Each row is a point. Each copy is the shape, with its points in the same order, turned, moved and blurred by noise. Say if it was mirrored as well.

Shape (8 x 2):
[[-38 -39]
 [ 12  -3]
 [-19   3]
 [  7   9]
 [ 11  11]
 [ 17  11]
 [-17  18]
 [  3  38]]
Copy 1 (8 x 2):
[[ 60   2]
 [ -9  14]
 [ 12 -20]
 [ -7  -8]
 [-16  -1]
 [-15  -2]
 [  4 -23]
 [-31 -26]]
Copy 1 is: only turned
Copy 2 (8 x 2):
[[ 21 -47]
 [  6  12]
 [-11 -13]
 [ -5  14]
 [ -6  17]
 [ -4  22]
 [-22  -9]
 [-34  21]]
Copy 2 is: only turned

Shape (7 x 3):
[[-29  12  28]
 [ -9 -40  40]
 [-14 -13   4]
 [  3   1   2]
 [-22 -16 -35]
 [ 23   3  -1]
 [  5  21 -14]]
Copy 1 (7 x 3):
[[-25 -34   4]
 [ 23 -54 -21]
 [ -3 -16 -19]
 [  1  -3  -2]
 [-14  12 -44]
 [ 16   7   5]
 [-10  17   6]]
Copy 1 is: only turned
Copy 2 (7 x 3):
[[ 16 -25  25]
 [ 60 -23 -16]
 [ 13 -23 -14]
 [  5  -4 -11]
 [-18 -40 -34]
 [  2  14 -18]
 [-21   3  -5]]
Copy 2 is: only turned
Copy 3 (7 x 3):
[[ -5  39  -4]
 [-52  20 -30]
 [-13   5 -14]
 [-13  -1   7]
 [ 13 -25 -23]
 [-23 -11  22]
 [  6  -7  23]]
Copy 3 is: only turned

Shape (8 x 4):
[[-45  19  32   2]
 [-21  33 -26 -20]
 [ 35 -28 -27 -31]
 [-39  -3 -40   8]
 [ 27   3  21  -3]
 [ -3 -12 -15  17]
 [-24  -7  16 -29]
 [ 40  47   2  11]]
Copy 1 (8 x 4):
[[-49 -12 -12 -25]
 [  1  31 -25 -25]
 [ 32  29  12  45]
 [ 19 -16 -38 -13]
 [-14  10  39  14]
 [ 20 -18   6  -3]
 [-33   7 -13  18]
 [  2  26  52 -29]]
Copy 1 is: mirrored
Copy 2 (8 x 4):
[[-38  31 -54 -23]
 [-12 -30 -47 -36]
 [ 23 -41 -19  36]
 [ 19  -2 -26 -45]
 [-34 -13 -18  25]
 [  0   1  -4  -9]
 [-11   9 -60   6]
 [-60 -43   0  -2]]
Copy 2 is: only turned

Shape (10 x 6):
[[ -1 -20  -9 -29  41  12]
 [-19 -18  -7  -5  51   0]
 [-39   4   7  -6 -40   5]
 [-23  -8   7  10 -37  53]
 [ 16 -20  -1 -12   3 -42]
 [  7  23 -10 -15  39  11]
 [-55  -9   4  14 -38  31]
 [  2 -18  -4  14  46   5]
 [-35  10   0  21 -39  20]
 [-17   2 -40  -1 -30   8]]
Copy 1 (10 x 6):
[[ 10 -27  41 -18  16  33]
 [ -4 -51  35 -14  21  13]
 [-20  10 -44  -2   6  17]
 [-30  37 -23 -40  25  -2]
 [ 33 -14  16  34   6  18]
 [ 30 -29  24 -42 -13  13]
 [-41   8 -38 -21  34   5]
 [ 12 -36  38 -11  25  -5]
 [-13  14 -47 -18  21 -12]
 [ 21  -1 -38 -22  34  23]]
Copy 1 is: only turned
Copy 2 (10 x 6):
[[ 37  10  -1  36 -18 -18]
 [ 37  22  14  30   5 -29]
 [-14   5 -11 -44 -16  -7]
 [ 22 -39 -19 -43 -15   6]
 [-29  18  16  36 -15  -7]
 [ 34  27 -22  30   0  11]
 [ 10 -21   4 -60  -7 -12]
 [ 34   6  13  37  22  -8]
 [  0  -5  -3 -53  -4   8]
 [ 10   9  17 -26 -32  26]]
Copy 2 is: mirrored
